Each wall is flat, endless, passes through zero and stands at right angles to its row. A trip goes straight from one point to another. List the walls that it crosses, first one first.

Walls:
(1): [-47  -1]
(2): [-21  -2]
Trips:
[ -9 -13] to [-34  -5] => none
[ 20 -17] to [ 36 -41] => none
[23 55] to [19  6] => none
[-17  -1] to [-7 35] => none

Walls:
(1): [  1  12   4 -16  -9  13   1  37   1   5  16 -39]
(2): [23 16 21  1 -4 12 -7 18 -4 38 26 23]
(3): [  8  22  20   5  31 -13 -14  17  16  37  41  -1]
(4): [-19  -4  20   0  13  25  36   9  24  33  -3  17]
(5): [-19 -41  14   4   8   9 -30   9  27   1 -18 -37]
Trips:
[ -2  -6  -3 -10 -21   6  11  10  13  -5  15 -15] to [  0   7 -17  23 -31 -31 -13   0  19   8 -16  -8] => 4, 1
[ -2   5 -15   3 -27  51  21 -29 -25  19 -11 -35] to [-15  18 -18 -11   3  37  -5  12  -2 -14  -8   3] => none
[-38  21 -25  -6  -4   8 -10 -20  19  17   9 -20] to [ 33   3 -35   7  -5 -16 -51   0   2  34 -22  -6] => 4, 2, 1
[ 23  10  12   5   4  12 -35 -17 -25 -14   8  -1] to [30  3 -3 11 28 -9 30 32 -9  3 10 -6] => 1, 4
[-42   1 -28 -15  24  15 -21 -15  26  11 -29 -16] to [-26 -14  -1 -18  15 -25 -32 -42   6 -21 -25   0] => 4
[  2  -5  -7 -33  20 -15 -10   8 -10  10 -21 -27] to [ -1  -7  -5  29  23 -11 -22  -5  -5  22  18 -29] => 2
[-23  28 -12  -9  20   6  -6   8 -15 -21   5   5] to [  3  13 -12 -11  -6 -11  23  18   2  26  44  30] => 2, 4
[-16  -1  12  22  13   1 -17 -24   6 -12  -3  26] to [ 11  21  19  -6  23  42   2  16 -34 -21   4 -14] => 5, 3, 2, 4, 1
[ 16  -6 -17   9 -20 -12  -2 -19   5   4  -1  -2] to [  1 -14 -16  18  20 -38  11   7  10 -18 -42  14] => 5

Walls:
(1): [-22 -12  -4  -3 -14 -25  -1   4 -23  -7 -13  14  -2 -26 -26  -9 -13 -10
  11 -13 -21  -2  29 -15   2  11 -22  25   5   8  -5  -7  -5   2 -11  11
 -13   1 -14 -17  -9  27 -19   0 -12  -6  14 -37]
(2): [ 24  -1   8  10  -2  -9   0 -11  20 -14   1  -6  -3   7   4  29  12  -9
  -8  -7  12   9  -8  -4  10 -12  -2  16 -16   5  -7  27  22 -20 -11  10
  13   7  -6   7  -1  -4   3 -26  34 -12   2  -2]
(3): [  0  19  -7   9 -29  22   2 -25  23 -23 -10  -7  -4 -13  -3  24   1  12
  12  -2 -19  -3 -10   4  -7  -9  11 -13  14 -18 -18  -5  32  -7 -11   2
  -2   5   4   4   1   9 -20 -14  -4 -18 -23 -28]
(4): [  3   7  14  36  -2 -38  -1 -17  -1  35   5 -10 -11   4   1   9  14  15
 -12  14  20  11  -9  -2   2   9 -19  -7  -9  29   7   6  17   0  -3  17
  -6   0 -23   4  13   9   5 -11   3 -24  -1  -6]
(5): [-23 -12   4  14 -10  11  29  -2  -3 -10 -27  23 -12  13 -21 -10   2   5
  -5  20 -15   1   2  18  17 -12 -18 -31  11  22  -5 -31   4  -3   6 -15
  -1 -10   9  -2   4   2 -10 -18  -5  -1  -9 -12]
(6): [  5 -13 -15   6 -13 -19   4  -2   2  10  11  21 -16  10 -17  -4  -5  -7
  14  19  -6   7  33 -12   6   8 -19 -15  -1  -5  -1  13  13  18 -22 -13
  16  17 -14 -33  27   1   5  18 -32 -40   8   4]
Trips:
[  0 -15  11   1  -4  25   8   0  -7 -12 -21   4  12  -2  -5   3   1 -12
  -2 -10  18   8 -22  32  10  -7  17   7 -15 -31 -16   5   7 -13  21   5
  22   6 -17 -13 -11  15  -1  11 -10 -14  27  -4] to [-19 -26 -20  -8  10   7 -26   3  20 -15   8 -15  23  -9  -1 -21 -17  13
  25  -1  -4  -6  17   0   2 -15 -17  -9   6  20 -25 -11  -2  21  -6  11
  28 -15  13  -5  18   3   4 -24  16  60  18  19] => 5, 3, 2, 1
[ 22   6   2   3   3  -3  -4  -4 -24  -4  -4  -5   4  27   0  17 -15   2
  17 -30  -1  -7  12  -9  19   6 -21  12 -10  -4 -22  -2 -24  13  -5   7
 -20  -3   5  18  17   0   8 -20  13 -12   7   2] to [ 12   9  13   7 -27  24  -4 -10  36 -11 -11   7 -21   1  -2  -8 -16  -1
 -17  24 -17  25 -15   7 -13  -1  -3 -18  19 -18   2   6  16   8  -2  -2
   1   2  11   0  14  10  -4 -11 -13   4 -10  -2] => 3, 6, 5, 1, 4
[  7  12 -19  -7  -4  -7 -10  36   0   3   8 -17  -6  37 -13 -14   0  -6
  -1 -14  17  -2 -18  30   2 -18 -23  -6   2  17  10  41   3  12   7 -10
  13  20 -16 -26  15 -10  -7  -5 -15 -10   5   5] to [ 15   0  13   9  -1  15 -14   7  24  21  -8 -17   4   4 -15 -17 -23   5
 -17  37  11  12   7 -24  -2   9 -16  -8 -27   4  13  20  -9  25   6 -16
  -6 -11  34 -33  14 -30  28   7  -9 -29  -7  -8] => 2
[ -2  -6  -5 -11  17   1  19   4   2  -3  28 -10   9  -1  13  12   7  -4
 -33   4  -4  -3 -36   8  19  14  -5   4   5  -5  21  -7  24   1 -17   7
  22  20  -2  25  19  25  -7 -16  -7  -8   2   1] to [  1  -4   8 -10  -1   0  -3   2  30  10  -7 -22  13  -9   5  19 -13  15
  -9 -13 -14   0  -2   5   8  11  -2   4 -13   4  -7  15 -14 -12  -3   3
  -3  22  24 -25  -7  10 -12 -25 -10   4 -14 -17] => 1, 4
[  8 -17  15  -6  12  -2  -6 -15  35   7  33 -11  13  18   4  23 -14  -7
  15  17 -23 -15   8 -16  34 -10   4  -2  -3 -20  17  -7   0  12  -7   1
  -8  12  -5  -8 -14   4   8   4  23  10  -4  10] to [ 29 -29  -5 -11 -15 -12   3  -8 -12  -6 -11   7  -5 -30  11  19 -11  -9
  -1 -32  13  -3  12   2 -23  -1   7  -3  -1 -24  10   2   8   1  -6 -10
  -5  -7  10 -24  -6 -18 -21  14  21  -2   2 -11] => 3, 1
[ -1  23   2   4 -14  -2  22 -13   8   0   8 -13  -1   0   2  12   5  -8
   5   6 -13  -8  -9 -16   6  19  -1  14  19  19 -16  -7  11   4 -12  -5
  -9  -2  -3 -15   3  33 -21  -3  18   0 -29 -17] to [ -2  10  21   6   9  -5   5  16   2 -31 -24   2  -3 -15   6 -18  18 -23
  18   3  12 -20  12 -16 -32 -12   8   7 -21   9 -35  22  -9   3  -5 -12
  -9  -8  21 -16   6   0  -3  -2  -7   7 -21 -10] => 4, 5
[-35  -6  -4  19  11  -3  -2  45 -10   0 -33  -4   6  -2 -22 -10 -11 -19
 -11 -22  -7  12  14   3   3 -10  21   7  14  -2   7  12   7  10  12  11
   1 -18  11 -12  -4   0  13  12  -2  12 -15 -16] to [ -2   9  22 -11  -2   3   7   9   4  -7   2 -16  25  -8 -23  17 -11  -5
   2 -11   3   4  24  -5  -7  -8  -4 -28  35  17 -14 -33   2 -22 -12   2
  -7 -12 -26  36  15  -4   0   4   2  21  25  -8] => 3
